Each row of a before or after table is a point. One or more steps were done to the points. Then noise was added and the rows were shuffled. The steps act on how far a point lies along the listed directions, d1 being the first. Write out the steps. A step turns or swaps two directions, mirrors them in a line or flattens them onto one, adds a multiple of one to another, or multiplies one. Angles are multiples of 10 degrees, from the lower direction toward the higher: turns from -170 to 170, lines from 10 to 170 but not 90. Use the fewest steps. Two steps may share a direction if one is a turn and the other turns, adds or multiplies; they go together, in the order done. Otherwise the lowest direction goes first.
(in the rows, 128 means zero)

Directions:
(1): [ 72 131]
(2): [131 184]
Before:
[[ 72 112]
 [ 73 115]
 [144 149]
 [126 183]
 [190 147]
 [202 159]
 [110 154]
 [168 158]
 [ 64 130]]
After:
[[ 97 183]
 [159 130]
 [105 204]
 [174  88]
 [167 166]
 [125 177]
 [137 153]
 [155  79]
 [158  82]]
Steps: mirror d1 and d2 in the line at 110 degrees

Directions:
(1): [143 191 103]
(2): [107 156 188]
(3): [192 122 153]
Before:
[[133 116 125]
 [152 137 153]
 [104 166 137]
 [ 93 104  96]
 [143 146 111]
 [129  89 116]
 [146 149 146]
 [111  82 133]
 [141  81 108]
 [ 88 126 118]
 [ 91  91 125]
 [106 100 100]]
After (12 x 3):
[[124 158  79]
 [143  91 111]
 [ 99 126 186]
 [131 159 224]
 [138 117  43]
 [128 121 102]
 [143  98   4]
 [157 156 131]
 [167 121  44]
 [ 88 130 175]
 [144 165  92]
 [179 129  51]]
Steps: turn d1 and d3 by 140 degrees; multiply d2 by 3

Directions:
(1): [205 125 127  81 148 160]
(2): [ 89 142 167  98 103 197]
(3): [115  48  89 107  99 139]
(4): [ 92 105 138 104 212 127]
(5): [107 175  50 104 134 142]
Before (11 x 6):
[[145 222 130 133 191 178]
 [196 201 150 132  95 147]
 [154  83  58  94 179  94]
 [111 100  29 118 172  74]
 [142 103  86 154 140 106]
 [163 177 210 120 153 170]
 [145 138  76 149 184  65]
 [148 158 103  94 218 107]
 [118 145 102 151 110 120]
 [130 135 101 162 100  87]
 [165 164 159 129 137 108]]
After, 11 rows:
[[113 147 108 142 102 137]
 [ 88  90  64 132 165  72]
 [ 93 107  99 151 121 122]
 [ 90 146 123 156  84 115]
 [200 173 179 126 174 130]
 [156 159 152 145 139  93]
 [ 39 114  58 129 145  95]
 [ 66 147  98 170 158  77]
 [209 192 132 153 112 113]
 [166 218 115 144 199 146]
 [117 156  98 127 213  76]]
Steps: turn d1 and d2 by -60 degrees

Directions:
(1): [119 150 180 116 131 183 128 208]
(2): [176 151  95 105 191 142 192 132]
(3): [108  79 109 180 169 197 116 111]
Before, 14 rows:
[[188 165 136 117 167 135 177 145]
 [114  51  74 196 188 211 129 101]
 [118 158 108 104  99 114 112 131]
 [128 102 145 142 148 171 141 147]
 [177 129  77  83 109  87 150 106]
 [124  77 129 209 163 213 115 136]
 [124 145 131 159 185 204 141 181]
 [100 133  91 142 129  88 130  72]
 [ 98  85 146 188  82 168  85 133]
 [147 154 129 100 119  57 147  81]
 [189 171 116  71 126  69 169 122]
 [ 76  98 139 158 123 213  96 136]
 [ 82 138 131 149  95 133  41 131]
 [170 189 158  62 194 139 200 215]]
After (14 x 8):
[[ 95 126 190 143 130 182 107 161]
 [133 137  77 103 102  70 140  53]
 [102 126  81 156 119 108  61  77]
 [169 145 111 106 247 182 210 170]
 [184 156 105 113  94  26 153  91]
 [127 117 149 109 101 189 109 195]
 [138 102  95 155  77  72 118  66]
 [178 161 151 124 167 158 167 163]
 [ 72 152 161 129  95 123 102 152]
 [135 126 168 133 157 216 127 193]
 [157 126 117 110 131  94 162 109]
 [174 180  80 113 164  81 176 113]
 [104 129 104 135 126 165 105 131]
 [160 172 122  65  63  11 146 129]]
Steps: turn d1 and d2 by 50 degrees; turn d1 and d3 by 150 degrees

Directions:
(1): [151 126 166 152  57 152 173  95  73]
(2): [116 134 206 111  92  95  74 178 127]
(3): [141  73  80  92  94  95  74  94  92]
(4): [ 61 118 112 211 125  83 123 129 105]
(5): [ 67  73 177  91 169 145 147  91 115]
(6): [199  91 161 169 189 107 117 130 100]
Before, 10 rows:
[[123 110 174 116 126  70  81 193 136]
 [  7 192  55  87  68 138 124 120 181]
 [147 127 124 108  80 166 131 120 111]
 [148 121 152 141 135 129 145 100 112]
 [173  77  78 112 126 103  82 116 103]
 [171  94 148 102 146 115  86 114  81]
 [206 126 166 142  88 125 122 133 114]
 [191 134 125 139 143 114 113 134 112]
 [123 124 125 104  69 123 151 103 114]
 [123  96 153 171  97  79 110 142  61]]
After (10 x 9):
[[169  72  84 115 119  99  74 120 104]
 [122 107 106 126 151 102 127 154 146]
 [122  96 121 179 110  92 131 122  65]
 [  6 191  81  83  61 126 101 138 176]
 [208 127 140 147  95 140 138 120 113]
 [191 131 111 136 145 118 115 134 115]
 [124 127 132 107  68 120 150 103 112]
 [175  94 132 106 149 123 100 107  85]
 [147 121 156 143 136 129 146  99 110]
 [146 127 132 108  78 162 129 124 114]]
Steps: flatten d2 and d6 onto the line at 100 degrees

Directions:
(1): [109 127  89 113 165  65  72  66 138 159  84]
(2): [ 82  77 194 117 124  81 159 134 119 193 154]
(3): [158  76 163 107  93  78 108 107 118  41 127]
(4): [181 176 150 160 113  71 149 167  87 149  69]
(5): [ 99 199 141 159  65  93 101 109 168 124 180]
Before, 9 rows:
[[ 74  82 107 121 117 135 110  56 150  84 180]
 [ 88  98  95 127 190 137  53  43 158 163 109]
 [ 93 118  99 124 146 163  99  85 160  73 175]
 [135  74 155 120 141  93  88  76 130  61 141]
 [174 128  96 114 156 154 144 143  90 142  81]
 [162 209 147 208 101 138 173 209  95 148 138]
 [161 109  98 109 183 168 111 106  96 130  69]
 [112 178  46  98 155 117  44  35 199  92 172]
 [126 195  52 151 205 136 132 117 112 193  38]]
After:
[[ 97 132 124 148 163  89  62  59 144 184  98]
 [126 120 135 136 146 111 129 119 118 101 130]
 [ 95 245  61 172 137 105  90  85 160 156 105]
 [149  59 139 116 199 125 125 110  97 118  92]
 [171 146  98  99 147  39  70  65 139  87 112]
 [113  69 131 129 133  99 143  95 103 111 123]
 [145 174 139 183  79 152 135 167 128  65 180]
 [142 178  82 133 140 167 133 136 121 172 119]
 [131 176  89 137 167 169 113 114 114 186  90]]
Steps: flatten d2 and d4 onto the line at 160 degrees; turn d3 and d5 by -70 degrees

Directions:
(1): [156  96 131 104 145  88 137 108  86 224 158 178]
(2): [ 97  66 152 128 149 135 188 165 139 136  41 152]
(3): [147 162 177  80 130 181 111 203  98 168 125  88]
(4): [136 140 168 175 154 167  81  54 136 170  73 111]
(5): [104  80 213 113 124 157 158  91 146 108 197 114]
(6): [217 115 137 112 205  94 146 122 138  91 121  87]
Before:
[[121 109 144 133 133 135 143 127 143 107 105 123]
 [156 136 120 133 138 107  97  91 133 139 136 137]
 [120 158 136 126 115 162 115 134 121 135 131 112]
 [146 127 152 113 142 129 112 112 122 127 155 106]
 [143 131 104 135 163  78 129 108 134  85 123 127]
 [151 143 169 100 117 144 112 107 105 176 188 120]
 [104 140 149 117 113 133 146 146 128 118 156 126]
 [112 106 131 110 125 118 160 149 144 128 133 113]
 [ 86 110 133 124 105 142 157 191 134 134  93 148]
 [162 136 179 111 145 144 106 109 112 161 144  95]
 [149 140 155  91 144 134 118 142 109 167 144 121]
 [126 124 152 100 122 137 129 137 122 120 165 121]
 [141 101 111 114 134  80 145 123 130 150 152 162]
 [132 106 145 127 156 126 151 115 123 139 134 133]]
After (14 x 12):
[[144 132  75 146 152  52 128  82 143  58 157 136]
 [153 159 186  74 142 167 106 164 106 170 150  95]
 [154 155 202  96 124 176  98 119  98 192 174 101]
 [123  89  94 106 113  66 173 136 148  89 192 162]
 [114 102 109  86 114  97 180 186 133 118 159 125]
 [134 127 139  75 116 126 140 178 108 126 180 128]
 [149 139 136 162 143 122  78  43 149 132 128 125]
 [133 111 146 134 155 130 141 101 125 136 139 129]
 [157 140 156 114 145 136  93 105 114 145 155  99]
 [126 164 154 123 127 179 105 142 110 163 105 107]
 [ 79  97 125  91  97 130 191 250 127 125  98 157]
 [126 114 132 139 138 126 135 113 137 126  99 132]
 [108 135 130  89 107 116 167 191 112 122 167 140]
 [180 168 220 124 157 187  60  85 105 200 121  65]]
Steps: flatten d1 and d5 onto the line at 50 degrees; add -0.7 times d6 to d2; multiply d3 by 2; multiply d4 by 3

Directions:
(1): [115  73  91 152  70 115  92 189  99 141  47 103 111 124]
(2): [102 100 126 203 140 154 162 171 172 182 167 150 130  62]
Before (9 x 14):
[[112 144 134 160 152 151 153 140 137 132 154 140 152 115]
 [112  64  88 133  78  96  68 146  89 136  21  80 104 142]
 [131 163 138  99 148 147 128  86 132 121 166 152 149 147]
 [161  82  89  71  44 106  66 124  54  83  30  80  99 194]
 [125 104 104  66  62 100  64 132  58  82   7  94 112 189]
 [127 138 146 140 153 158 151  96 144 145 179 155 139 129]
 [140 106 104 109  93 100 119 152  63 121  64  95 120 154]
 [130 164 160  75 153 117 128  83 124  77 150 142 124 152]
 [133 116 132 184 136 153 148 136 173 160 131 121 132  78]]
After:
[[112 134 139 102 130 127 126 107 126 115 121 142 131 142]
 [133 159 129  94 127 138 111  89 116 119 143 140 143 157]
 [133 129 127 123 122 149 122 102 122 133 135 140 136 148]
 [133 163 161  73 150 114 124  89 118  77 141 144 127 152]
 [156 121 134 113 117 142 135  98 128 121 146 119 121 140]
 [115 130 125 150 129 142 126 146 119 122 125 121 146 132]
 [105  88 114 168 129 121 119 127 140 159 108 110 118 100]
 [135 104 126 171 120 145 131 134 157 147 101 111 130  91]
 [135 123 118 130 134 121 152 141 100 135 133 118 130 125]]
Steps: flatten d1 and d2 onto the line at 50 degrees
